Each row is a point. Each table stands for the endless flat space through its points: a line for two points, a plane for three, and so on. Write the one point that lies in both, or say that there is none.

First:
[[ 17 -11 -15]
 [ 49 -47  17]]
Second:
[[ 38 -15 -14]
 [ 44  -8 -16]]
They share: no point

First:
[[-28   0 -53 -38  -7 -19]
 [ 12  36 -21 -38  -7  21]]
Second, 2 rows:
[[ -8  19  -9 -39   2  24]
 [ 12  47 -33 -27 -30  -4]]
They share: no point

First (2 x 9):
[[-22   4 -37 -21  19  30   1  16  37]
 [-24 -16 -25 -13  11  12  -5   6  31]]
Second (2 x 9):
[[-40 -11   5 -21 -14   0   4 -26  43]
 [-30 -21 -11 -13   0   2  -4  -8  33]]
They share: [-25 -26 -19  -9   7   3  -8   1  28]

First (2 x 14):
[[  8 -17 -23 -39 -16 -16  10 -11  31 -10  46  -1  50  -3]
 [ 13   8 -43   1 -26  24 -25  34 -19   5  21 -51  10 -18]]
Second, 2 rows:
[[ 13  16 -47 -15 -36  -2 -19  26   7  -7  49 -31  30  -8]
 [ 10 -11 -29 -15 -15  13  -7  11  -2   2  22 -31  24 -14]]
They share: [ 11  -2 -35 -15 -22   8 -11  16   1  -1  31 -31  26 -12]

First:
[[-26  -1  14  25 -25 -41   6 -32 -27   1 -13   8 -27 -25  -5   0  31 -27
   -3 -16]
 [  6  11  10  41 -17  -5 -18 -12  13  29 -49  -4 -35  15 -41 -36  43 -43
  -27 -52]]
Second:
[[-40   1  -3  10 -27 -53  21 -10   2  16 -21 -10 -24  -5  -3   7  22 -22
  -24 -37]
 [  5  21  47  45 -32  -8 -19 -45 -48  11 -41  30 -19 -10 -23 -38  37 -47
    1 -22]]
They share: no point

First (2 x 24):
[[-18 -38  20 -67 -50   7 -34 -23  -3 -21  -3  47   1 -20 -52  38  -2 -31
   -8  18 -56  54  12  -8]
 [-18 -35  14 -58 -44   2 -33 -24   7 -18   0  40  -7 -22 -45  33  -1 -23
   -1  15 -48  47   3   1]]
Second:
[[-27 -58  34 -51 -39 -23 -11 -20  17 -28 -15  -1 -25 -37 -59   1  27 -13
   18   2 -61  17 -22  46]
 [-25 -50  26 -50 -35 -18 -19 -22  20 -25  -7   9 -22 -31 -49   7  19 -10
   16   3 -51  22 -19  37]]
They share: no point

First:
[[ 43 -31  29 -36  36 -11  -9 -44  -4 -29  22 -26 -48   6  45 -25  40  12
    6  28  30  16 -12  22]
 [ 15 -43  17 -44   4 -27  -1 -12 -20   7  58  14 -24 -22   9   3   8 -28
   46  24  10  16  20 -18]]
Second:
[[ 20 -30  35 -63  22 -26  -5  -8 -28 -10  20  12 -51 -24  17   9  15   6
   13  48   2  17  10 -15]
 [ 40 -45  10 -13  17 -26 -20 -43  -8 -10  50 -33  -1  11  57 -26  30 -14
   43   8  47  12 -15  25]]
They share: no point

First:
[[-12  -7  38  30   5   0 -10  40  38   5 -30  31   9 -31  21  23  10  -4
   18  26  -3  -1  10  -6]
 [-12 -25  26  54 -25   9  11  10  35  -1 -30  46  -6 -46   6   8  40   5
   33   8  24 -22  16 -24]]
Second, 3 rows:
[[ -2 -13  32  24 -19 -15   7  38  29  19 -32  44 -16 -56  10  18  20   1
    3  20 -14   4  -8   4]
 [ -6 -31  26  36 -23   3  27  42   9  15 -24  58 -26 -42  26  34  28 -13
   13  24 -34  20 -26  10]
 [ -9 -22  30  37 -14   3  12  36  23   9 -27  47 -11 -39  21  26  24  -7
   18  22 -14   6  -7  -1]]
They share: [-12 -13  34  38  -5   3  -3  30  37   3 -30  36   4 -36  16  18  20  -1
  23  20   6  -8  12 -12]

First (2 x 24):
[[  5  20   4   8 -22 -28  -9   7  11  -6  35  -4   4 -36   7 -23 -35 -13
   29 -22  -3 -41  35   5]
 [  1  12   9  10 -31 -29  -8   4   8   1  44   6  -5 -41   4 -23 -45 -21
   22 -14   4 -46  33   3]]
Second (2 x 24):
[[ 12  33   1   3 -22 -30  -7  -5   7 -10  31  -2   9 -35   6 -12 -34  -9
   51 -25   2 -47  55   4]
 [ 14  31 -11  13 -20 -40 -11  13  13 -18  11 -20   9 -37   4 -26 -28  -5
   37 -21 -12 -27  35  18]]
They share: no point

First, 2 rows:
[[-13  -5 -53 -13  34 -50  -9  -2 -13  -2  18 -23  12  -9  13  17  29  18
   38   3   6  -3  10 -56]
 [-18 -13 -47  -7  25 -45 -11  -8 -14  -4  16 -13   8  -7  16  14  31  10
   37  -6   7   7  14 -48]]
Second, 2 rows:
[[-26 -41 -39  23  -5 -43   1 -20  -2  -4  14  15 -12   1  24  22  49 -12
   45 -34  21  25  24 -48]
 [-27 -35 -37  14   1 -39  -7 -20  -9  -6  13  11  -6  -1  23  15  42  -9
   40 -29  15  26  23 -40]]
They share: [-28 -29 -35   5   7 -35 -15 -20 -16  -8  12   7   0  -3  22   8  35  -6
  35 -24   9  27  22 -32]

First:
[[ 10 -14 -16  10 -18  -4 -10  49 -42 -25 -23  26 -28  -8  22  -8  -8 -30
   27  -2 -17   0 -16  10]
 [ 14  10   8  14 -22 -44 -46   9 -22 -57   1  -2 -60   8  46 -24  28  10
   47   2 -37 -24 -36 -10]]
Second:
[[ 19 -21 -25  17 -37 -14  -1  23 -28 -27 -20  16 -14   0  43  -4 -11 -36
   26 -11 -14 -12   4 -10]
 [ -8  -1  -4 -23  18 -29 -22  72 -41 -47 -24  36 -44  -2  22 -28  17 -20
   46  20 -33  11 -35  18]
 [  8 -17 -20   1 -22 -13   2  36 -33 -23 -20  20 -12  -6  38  -4  -7 -36
   34   0 -25  -9   1   2]]
They share: no point

First, 3 rows:
[[ 19   4 -55  18  41  28  17  -7 -73   5  -4  28  50  -1   9 -14  15  -5
   26 -27  56 -25  -7 -62]
 [ 17  -1 -48  15  20  10   3  -4 -43 -13 -13  30  35  -6  -6 -10  -3 -18
   16  -8  34 -10 -11 -42]
 [ 15   0 -47  26   9 -12 -19   1 -33 -19 -20  52  38  -9  -3 -22 -13 -37
   -2   5  16   3  -3 -42]]
Second, 2 rows:
[[ 46 -28  -6 -22   7 -17 -29 -17 -50 -46 -36  20  28  11 -19 -23   1 -26
   17  18   2  32   1 -38]
 [  6  -3 -56   8  -8  18  16  18   0 -31  -6   0   8 -34 -34  12 -39 -21
   27   8  27 -18 -49   2]]
They share: no point

First, 3 rows:
[[-40  38   3  27  13  50  -1  49  20 -32   8  28 -23  23 -13   0  20  23
   48   6 -30 -27 -32  52]
 [-23  39  15  27  30  42 -21  13  16 -62 -19  48 -30   0 -27   8  22  15
   22  24 -26 -51 -29  15]
 [-29  36  10  30  23  43 -13  28  17 -49  -7  40 -29  10 -25   4  22  17
   30  18 -25 -42 -29  30]]
Second (3 x 24):
[[-46  16  25  35  41  24 -17  15  38 -36  10  38 -25  55 -15  12  -6  25
   26  -2 -38 -41  -6  70]
 [ -7  44 -14  35 -13  61   1  60 -10 -40  -3  30 -43 -30 -58 -21  62   0
   35  48   3 -33 -54  -2]
 [-18  32  13   3   1  60  -9  19  22 -20  22  22 -33  19 -43 -24  26   5
   46  38 -34 -25 -38  38]]
They share: [-30  28   7  39  19  38  -9  37  16 -40   2  36 -33  17 -33   0  24  15
  28  18 -18 -39 -26  38]

First (2 x 24):
[[-55  27 -13  -4  22 -15  -2  -7  17 -19  46  22  -2   6 -11  16  34  35
   55  -5   3   5 -29  34]
 [-50  19 -22 -10  26 -16   2  -6   9 -24  41  28   1  -3  -3  13  34  30
   48  -1  -1  15 -29  28]]
Second, 2 rows:
[[-42  11 -44 -29  33 -30  16  17 -23 -21  19  27   1   2  -1 -10  32  13
   40  10   4  52 -41  28]
 [-26  -1 -36 -29  49  10   4 -15  13 -37  43  55  21 -34  31  14  20  37
   20  10 -32  12  -9   4]]
They share: no point

First, 3 rows:
[[-36  -4  38  23  25 -23 -67  29  47  27 -31 -38  -8  36  26  38  50 -13
    5  23  33 -50  36 -14]
 [-21  20   8  26  31 -32 -79  53  26  54 -46 -41 -26  42  44  59  53 -22
  -10  53  54 -68  39 -14]
 [ -2  33  -9  -2   8 -23 -45  21  12  21 -47 -34 -11  31  38  46  28 -28
    7  52  41 -32  26 -35]]
Second (3 x 24):
[[ 12  15  -2 -32 -24 -11 -41  27  43 -14 -42 -34 -20  34  50  13  38   1
   11   7  -7 -39  -8 -36]
 [-36  19  24  24  32 -23 -33 -17   9  20 -32 -30  22  20   2  51  14 -45
   23  57  61  -1  56 -34]
 [-27  27  27 -11   4 -33 -45  14  32  18 -40 -15 -13  48  25  29  43 -18
   33  17  29   5  16 -58]]
They share: [-12  17  11  -4   4 -17 -37   5  26   3 -37 -32   1  27  26  32  26 -22
  17  32  27 -20  24 -35]

First (4 x 24):
[[-14  31  40 -17  -1 -61 -27   5  26 -10  26  -4  57  44 -25 -26  -1 -26
   25 -34  -2  -2  46 -18]
 [-18  32  32   4   1 -46 -32  17  -4  -3  23  -9  24  53 -35 -39 -15 -36
   18  -1  -9 -20  22  -1]
 [-50  24  20  36 -11 -30 -60  25  32 -31  47   3  52  29 -67 -67   9 -12
   18 -41  -9 -28  18 -21]
 [ 16  29  12   7   6  -3 -28  47  -2   9 -12 -49  13  26 -16 -11 -28 -39
   -5  -1 -43 -10  -5  36]]
Second:
[[ -8  36  54  26 -18 -41 -50  27  23 -24  45  13  27  58 -57 -30 -28 -13
   18  -7 -23 -24  28  -1]
 [-16  76  18  10 -14  -1 -18  35   3 -16   9   1  35  26 -33 -22   0 -25
   38 -39   9 -56  36  35]
 [-49  26  -3 -16  15 -16  -6  23   3   2 -22 -41  48  24  -9 -24  28 -47
   -7 -21  16   2  -6  -4]]
They share: no point

First:
[[ 39  18   5  51 -54  19 -41 -44  41 -26  39 -39 -30 -48  12 -41 -15  17
  -23  15 -57 -55  -5  30]
 [-23 -33 -11  48 -11 -23 -46 -22  13 -54  43 -40 -48 -14  11  18  -1 -12
  -58 -58   2 -26  -8  22]
 [ 20 -13 -44  27 -18  44  -1 -90  56 -48  38 -24 -37 -64   0 -26 -64  15
   12  -4 -46 -18  -1 -30]
 [-31 -44 -35  41   5  -6 -23 -50  23 -67  45 -32 -53 -25   4  24 -26 -13
  -38 -66   7  -8  -8  -3]]
Second:
[[ -1 -17 -26  20 -25  25 -22 -56  17 -30  50 -30 -17 -15   3 -30   1  -3
  -19 -34 -52 -44 -14  17]
 [ 39 -17  24  70 -15 -25 -52  -6  57 -30  30 -30 -67 -45  28   0 -49  17
  -44  16  -7 -24  26 -28]
 [ 20 -25  -3  53 -25   3 -50 -25  45 -31  44 -20 -50 -35  28  -5 -39  11
  -44   1 -26 -35   0 -15]]
They share: no point

First (4 x 24):
[[ -3 -40 -16 -24  30  22  54 -29  16 -21  -5  38  -9   5   0  -7  27 -16
  -16  50   2 -11  20 -20]
 [ 17 -39  -9 -20  20  26  37  -6   6 -40  11  -4 -18 -17 -21 -22  58  10
   -1  25  33 -23  28  -9]
 [ -5 -50  -6 -39  50  -6  34 -47 -11 -12 -17  34 -18  -3 -17 -18  50 -21
    4  36   4 -33   2  -6]
 [  8 -29 -18  -6   6  44  59   1  35 -37  14  22  -7   6   9 -11  20   2
  -32  49  23   3  48 -19]]
Second (4 x 24):
[[-18  -6 -10  19  73  35  47 -20 -59 -70  -3  16  -5  25  16 -27  14  18
  -23  14  -7 -22  31  -5]
 [  2 -34   0 -14  17   4  18 -51  17 -20 -12  50  -4  11   6 -26  57 -11
  -13  44  59 -19  58  -6]
 [ 24 -43 -26 -36  28  22  53  11 -19 -21  24 -24 -10  40  -9 -49  -9 -15
   -9  41  -2 -36   5  34]
 [  7 -33 -15 -15  36  17  43 -15 -14 -29   6   8 -11  24   1 -38  20  -7
  -16  38  19 -27  26  11]]
They share: no point

First, 2 rows:
[[ -9 -32  29 -56 -21  37  15  -8 -21  45 -27  51 -34  22  22 -28 -13  45
  -35  38   0 -17  18   9]
 [-16 -41  25 -64 -30  43   7  -2 -19  53 -27  61 -43  18  31 -29 -22  48
  -43  41  -8  -9   9  19]]
Second:
[[ 17  -2  48 -44  -5  29  36 -23 -16  35 -28  44 -13  27   5 -16  -8  57
  -32  43  24 -40  17  -2]
 [  7   2  43 -53 -22  26  40 -28 -19  49 -40  52 -11  20  12 -16  -7  54
  -35  44  26 -39  17  -1]
 [ 14   4  52 -47 -12  32  38 -31 -16  41 -37  52  -7  24  10  -7 -14  61
  -41  48  29 -41   8   0]]
They share: no point

First (2 x 24):
[[-37  42  41  22  56   9  -5 -40  11  25 -44 -15  21 -39 -12 -20  -8  13
   59  29  -9 -45  43   2]
 [ 13  27  16 -18  21   4  20 -35  16  40 -34  10  51   6 -37   5  -3 -32
   14  39  41   0  13 -23]]
Second:
[[  6  27  33 -11  37  -4   0 -32  22  43 -31   0  35  -9 -16  -3 -12 -18
   27  28  24 -33  25 -12]
 [ -4  15  15   3  27  20   6 -20  14  13 -19 -24  71  -5 -44 -17   6 -28
   17  48  22 -25   7 -18]
 [ -1  35  34   0  42  -4  13 -44  14  42 -39  -2  33 -13 -10  10 -19  -5
   38  18  29 -21  30 -27]]
They share: no point

First:
[[-11  -7  49  -3   0 -25   9 -43 -59  14  -8 -44  45  27  -5 -24 -25 -50
  -30  38  14   3   3  18]
 [ -4 -35  19 -27  26  -4  15 -38 -44  -4 -39 -21  22  28 -18   0 -16 -38
  -43  29  12  -9   0   1]
 [-10 -41   4 -35  28   3  17 -38 -49 -15 -56 -20   6  45 -14   3  -8 -39
  -64  36   8 -18  -6   7]]
Second, 3 rows:
[[-32 -37  22  15   0  32 -33 -10 -53 -31 -86  31  12  33 -59  18 -31 -53
   15  20  71  12  18 -21]
 [ 16 -33  32 -53  54 -36  43 -66 -21  19   2 -49  46  15  -5  -6  -1 -35
  -65  20 -23  -4 -14  19]
 [ 22 -49  -8 -33  18  20  27  -4 -59  -1 -44 -17   0  -3  -5   0 -49   1
  -33  38  11 -48  24 -51]]
They share: [  1 -37  22 -27  30  -4  15 -37 -38  -1 -35 -17  27  18 -23   3 -19 -35
 -33  23  14  -6   3  -6]

First:
[[ 44  14  39  -6 -27 -25  16 -34 -18  37 -21  -7 -38 -23  14 -32 -32 -23
   31  19  13   7   5  17]
 [ 24  20  35  12 -29 -39  26 -36 -34  35  -5  -3 -20 -35  14 -38 -34 -19
   37  35  19   7  19  33]
 [ 18  22  21  26 -19 -43  20 -34 -40  19  -1  -7 -10 -29   2 -30 -16  -5
   31  43  -1  11   5  19]]
Second, 2 rows:
[[ 30   9  32  10 -38 -32  16 -41 -18  22  -7 -14 -25 -41  16 -43 -28 -13
   22  21  13   1  -2  31]
 [ 20  21  26  -2 -18 -40  32 -43 -26  36 -19  -8 -25 -25  -4 -33 -12 -11
   40  29  -1  11   6  13]]
They share: no point

First:
[[ 44 -50  36 -10  38  -1 -56  29  30  17  57  27 -14 -34  19  22  45   0
  -14   5  46 -27   8  15]
 [ 47 -59  35   0  37   0 -64  29  35  20  66  31 -22 -38  27  19  49   8
  -14  14  54 -23   5   7]]
Second (3 x 24):
[[ 46 -16   4 -12  47  42  13  14  70  13  86  -1  19 -35  -9  14  27   3
  -29  -4 -17 -58 -22   0]
 [ 64 -72  45 -29   2 -28 -50  49   8   1  18  -3  27 -25  32  50   1 -48
    2 -34  39 -40  20  57]
 [ 42 -50  54 -42  38 -48 -68  21  -7  22   4  29  -6 -14   3  25  37 -30
  -19 -10  55 -24  32  38]]
They share: no point

First (4 x 24):
[[ 63  20  42 -17 -14  -8 -63  -2  29  14  43  44 -30 -60 -39 -18  18  56
  -28 -38 -33  37  32 -63]
 [ 36 -56   9  33 -18   4 -23   4  47 -54   0   0 -14   2 -31  19  12  18
  -53 -22  17  42  24 -30]
 [ 16 -29 -14   6  32  49  23   7  17 -23  -2  30 -71  -6  25  -8  -4  64
  -33  38 -23 -14 -45   6]
 [  7 -45 -25  -3   5  53  27  16  16 -41   0  -8 -47  10  44 -12  15  28
  -11  27 -18 -24 -29  10]]
Second, 3 rows:
[[ 23 -29  29  13  14  12 -11  17  21 -35   4  21 -26 -33  -6  23  27  33
  -22   7  -5  21  -2 -27]
 [ 68 -29 -17 -12 -16  33   7   4  73 -36  14 -12 -32   3  19  -7  -1  -1
  -46 -61 -18  -6  25 -17]
 [  3 -19  35   3  -6  16 -29  25   9 -39  24  29 -30 -19 -16   3  15  37
  -38  25  -7  23 -14 -37]]
They share: no point

First, 3 rows:
[[-12  23  13  15 -23 -37  44 -31  15  56  24  46 -24  10  18 -10  19   0
  -37  34  17  46 -54  47]
 [-20  33   6  43 -12 -15  -2 -48  44  17  -3  35 -56  -2  46 -24  14   7
  -35  42  46  50 -43  36]
 [  8  43  17  47 -19 -17  12 -11  55  20 -12  30 -28  10  14  10  27  -4
   -9  38  45  18 -26  31]]
Second (4 x 24):
[[-14  71 -19  31   3 -29  14 -31  27  26  34  28 -44  32  10  28  17  14
  -21  24  53  66 -46  37]
 [-15 -13  58  61 -19  10   5   7  62  14 -21  41 -29   0  51 -12   4 -31
  -31  30  34  -5  -3   4]
 [-39  63 -10  61  29   6 -23 -13  46 -10  35  21 -65  44  39  44  -8   1
  -27   6  78  63 -15   0]
 [-40  39  18  62   6  27 -13  -6  64 -11  21   7 -28  18  54  25  -8   8
  -43  -1  55  33 -19   1]]
They share: [ -2  33  15  31 -21 -27  28 -21  35  38   6  38 -26  10  16   0  23  -2
 -23  36  31  32 -40  39]

First (2 x 24):
[[ 37  33 -18 -27  26  13  22  23   5   3  -5  42 -17  36  11 -42  19  48
   21 -24 -15  33  -1 -33]
 [ 29  19 -16 -21  36  13  34  37  19   5  -3  34   1  30  -5 -30  23  30
   33 -28   3  15  19 -19]]
Second, 4 rows:
[[ 63  46 -18  -4   2  36  15  52 -11  -9   8  46 -13   5  31  -3  32  38
   54 -36  -4  -2   7 -36]
 [ 32  18 -21  -3  28  32  28  41  19 -17  27  53 -36  28  28 -29  41  58
   17 -48 -11  24   2 -28]
 [ 51  38 -11 -18  28  46  52  -3  18  13  14  47 -23  48  18  -9 -15  30
   18  -5 -21  39  39  25]
 [ 54  34 -18   5  14  54  33  34  10 -15  35  58 -40  23  43  -3  26  50
   27 -39 -16  19  16  -9]]
They share: [ 33  26 -17 -24  31  13  28  30  12   4  -4  38  -8  33   3 -36  21  39
  27 -26  -6  24   9 -26]

First:
[[ 23  37  14  36 -40 -10  40  12 -11 -23  22  -1  21 -50 -53 -27 -38  16
   22  -6   7 -11  35 -16]
 [ 55   3 -34  19  16 -58  12  77  19 -36  34  29  42   5  17 -29  -5   9
   -9 -63 -10  29  25   0]
 [ 25  21 -10  40 -14 -34  36  50   7 -27  28  17  33 -22 -13 -17 -26  12
   12 -36  -7  11  25   0]]
Second, 3 rows:
[[  0  59   8  10  -8 -45  30  74  10  -6  35  -1  19 -13 -57 -20 -18   5
   30 -62 -12  -4  31 -26]
 [ 12  44   5  17 -10 -38  29  62   7  -9  34   9  20 -19 -44 -19 -20   8
   20 -51  -9  -3  32 -16]
 [ 52   5 -18  48 -44   5  52  42 -32 -52   9  23  25 -37   1 -38 -22 -13
  -14 -16  22   6  45  -6]]
They share: no point

First, 3 rows:
[[-42  18  52  -3  51 -10 -28 -23   4 -22  73 -15 -22  22  12  -3   7 -29
   11   9 -12  24 -26  53]
 [-18  24  44   7  37 -10 -26 -31  20 -23  45 -14  -1   7  -2 -14  31  -2
   18  19   3  31 -18  36]
 [  6  48  29  34  28 -10 -20 -49  50 -32  15 -26  29  -2 -17 -41  55  25
   33  28  12  49   0   9]]
Second (2 x 24):
[[-39  21  53  28  61  15 -26 -69  30   1  25 -34  19  24  12 -12  20  23
   16  15  33  19 -34  14]
 [ -4  46  33   3  11 -25 -21 -24  40 -39  55  -4  -6  -1 -13 -37  50  -2
   36  30  -2  39  11  49]]
They share: no point

First, 2 rows:
[[  7 -49  34 -21 -12 -40  21 -22 -49 -11  20 -20  14  16 -14  25  18   4
   -5 -21 -15 -25   1 -41]
 [ -2 -43  32 -23 -14 -33  28 -25 -39  -4  21 -11  21  19 -24  16  10  -6
   -5 -13 -11 -25  -8 -35]]
Second:
[[-24 -38  35 -26 -11 -21  30 -41 -28 -12  22 -10  44  15 -39   1   3 -12
    1   4  -5 -30  -6 -36]
 [-16 -44  39 -20 -16 -24  21 -26 -18  -3  11  -3  26   9 -42  -3   6 -19
  -10  -3 -17 -28  -9 -45]
 [-22 -46  21 -20 -12 -12  41 -40 -36  -7  31   1  46  19 -40   1  12 -21
   -6  -7   1 -26 -19 -29]]
They share: no point

First:
[[ 15 -36 -29 -38 -28 -45  13  48  32 -20  34 -10 -50 -17 -18  52 -34 -16
   22  -5   1 -26  16 -15]
 [  8 -46 -27 -39 -29 -54  18  56  42 -22  34  -8 -60 -17 -21  62 -38 -25
   23   0  11 -20   8  -9]]
Second, 5 rows:
[[ 13  -1 -62 -36 -46 -78   2  22  50 -35  71   7 -60 -18 -64   5 -26 -41
   70 -41 -11 -31  35  -8]
 [ 30 -25   0 -40 -33  16   8  17 -53  30 -20  -6  -1  19  11  85  -1  36
  -53  22 -23 -56  31 -56]
 [ 49 -22 -49 -18 -11 -28 -29  44   3 -48  42 -30 -74 -62  -3  29 -48   4
   27 -27 -78  19  46  -5]
 [ 21  14  -7 -73 -56   8  -6  10  -9 -17  36 -20 -35   9 -26  43 -21  18
    8  -4 -37 -37  77 -26]
 [ 23 -36 -74   3 -16 -81  -2  37  20 -11  34  12 -54 -39 -33  30 -17 -34
   32 -31 -23 -19   0 -19]]
They share: no point

First:
[[-62 -69 -61 -21  59 -31 -18  50   3   5   6 -53  20 -24  17  22  21 -11
  -31 -19  24 -44   8 -23]
 [-89 -32 -68 -31  55 -67 -39  63 -27 -22  28 -69  53 -30  27   5 -13  20
  -20 -44  54 -45  15 -34]
 [-24 -63 -33 -21  31  -5 -31  23  14  -6 -19 -15  -1 -31 -24  14   5   3
  -10 -20 -14 -25  -9 -13]
 [-19 -26 -18 -29   7 -17 -58  14  -4 -37 -17  -1  12 -41 -46  -5 -37  40
   15 -41 -14 -12 -16 -14]]
Second:
[[-43  -9 -31  -7  33 -20 -46  24  -8 -37  19 -21  23 -30 -32  24 -33  25
    4  -5  28 -19 -21   2]
 [-51   9 -47   7  33 -10 -62  14 -20 -57  39  -5  15 -26 -44   4 -39   7
    2   5  18  -7 -19   8]]
They share: no point

First, 4 rows:
[[  1  23 -39   8 -25 -29  12  18 -32   0  -3 -40  14 -33  22 -38   0 -57
  -23 -18  27 -36   2  57]
 [-52  38 -35 -23 -28 -44   5  10 -13 -30 -49   4  36 -13   8 -31  18 -54
   -3 -34  27   7  42  69]
 [-59  35   3 -22 -43 -35  24 -12 -20 -42 -45  20  32  27  10 -20  24 -15
   25 -24  15  12  62  39]
 [-40  34  11 -21 -54  -6  21  -4 -17 -52 -27  20  18  31  12  -9  34  -8
   53 -12   3 -17  42  31]]
Second, 4 rows:
[[ -44    3  -12   12  -19  -24   52   35  -44  -26  -13   18   -4  -37
   -10  -64    6   19   19  -42   49  -29    7   -9]
 [ -38   27  -18   24  -31  -36   34  -43  -38   10   17  -60   62   53
    62   14   -6 -101    7  -12    1    1   61   21]
 [ -59   19   15   46  -49    2   65    2  -59  -36   -4  -27   31   18
    30  -35   -4  -41    1   -5   41   -8   40    0]
 [ -61   21    2   50  -42  -10   64  -20  -59  -18   10  -50   55   34
    46  -13   -9  -79    7  -11   26    0   47   -1]]
They share: no point

First, 3 rows:
[[-50  31  46  32 -20   6 -14  58   0  29   3 -55 -34  -8 -17 -18 -77  63
  -25 -19 -12 -68  17  18]
 [-26  13  47  -2 -16   5 -30  27  10  41  15 -26 -40  -8 -29  -8 -37  41
  -26 -30  12 -35   6  23]
 [-28  -3  14 -20 -48  38 -52  10 -10  35  49 -13 -42   2 -33  12   3   7
  -43 -27  50   6  29  38]]
Second:
[[  3  33  50   9 -41   2 -62  48  40  68 -18 -25 -42  12 -34 -27 -12   2
  -29 -24  48 -17   6  14]
 [-39  36  30   2 -24 -19 -36  66  42  76   0  -1 -15  25 -11 -26 -10  44
  -17  -4  46 -32   9  15]
 [-48  10  29  -3 -27   6 -29  38  10  42  31 -11 -31   0 -21   1 -25  56
  -38 -17  24 -27   5  27]
 [-30  -7  20  15 -38  46 -23   9 -19   9  45 -51 -57 -35 -58  18 -40  36
  -41 -43  13 -36  24  16]]
They share: no point

First, 3 rows:
[[  0 -11 -25 -36 -23  29   6 -20   0 -50  13 -27  30  22 -44   7 -15  -9
    6 -28 -18  45 -54   8]
 [ 32  25  -5  -8 -19  41  10 -28  20 -74   5 -23  54  -6 -12  23  -3  23
    6 -28  14  21 -18  16]
 [-14  -8   0 -52 -11  20  -7   6  55 -22 -26   5  32  -7 -43 -25  41  47
  -19  12  38 -12 -41   2]]
Second (2 x 24):
[[ 10   4  -3 -49 -23  26  -5   4  48 -41 -12   5  49  -3 -29 -14  36  24
  -24   0  25   9 -29  -3]
 [-26  -4 -15 -13  17  38  31  -4  16 -25   8 -19  21  25 -57 -18   8  60
    4 -28  17  17 -61  21]]
They share: no point

First (5 x 24):
[[  9 -56  10  -6  56 -58  19  44 -17  38  -3 -43  55 -71 -38   0   6  14
   64   8  58  57 -27 -34]
 [  6 -77 -22  -9  28 -50   9  72   1  20 -43 -32  53 -49 -56   7  -6   5
   50  35  20  59  -5 -16]
 [ 47 -10  28 -90  41  13  38  46  21  13 -12 -53  91 -67 -32 -66  -9 -13
  -26 -31  34   0 -84  36]
 [  6 -51  28 -19  -1 -63  -8  18  49 -13 -60 -58  47 -21 -14 -27 -47  -6
  -10   8  -6  12 -16  48]
 [ -6 -69   6   1  10 -70 -13  40  21   6 -47 -54  55 -43 -26  -9 -34   5
   26  25  14  35  -9  10]]
Second (6 x 24):
[[ 30 -90  27 -75  20 -23  90  53   5  28 -23 -61  22 -47 -19   6 -12  14
   19  -5  57  54  -6 -27]
 [ 37  -2  51 -41  69 -59 -10  30  19   2 -35 -40  48 -31 -61 -58 -13 -12
   51  12   7  28 -33  47]
 [ -5 -69  60 -54  48 -45  73  39 -48   2  19 -45   6 -22  12   5  -9  14
   26  20  39  18 -43 -17]
 [ 62 -55  -4 -32  24 -25  41  69  58  -1 -70  -7  38 -18 -61 -27 -20 -25
    4 -56  52  59  21  27]
 [ 30 -97  12 -43  34 -24  99  67   2  12   3 -17   8 -11  22  20   3   6
  -18 -19  66  53   9 -22]
 [ 24 -31  18 -37  46 -63  36   7  11   9   3 -17  56 -32   7 -13   3  18
   15   8  -3  32 -36  23]]
They share: no point
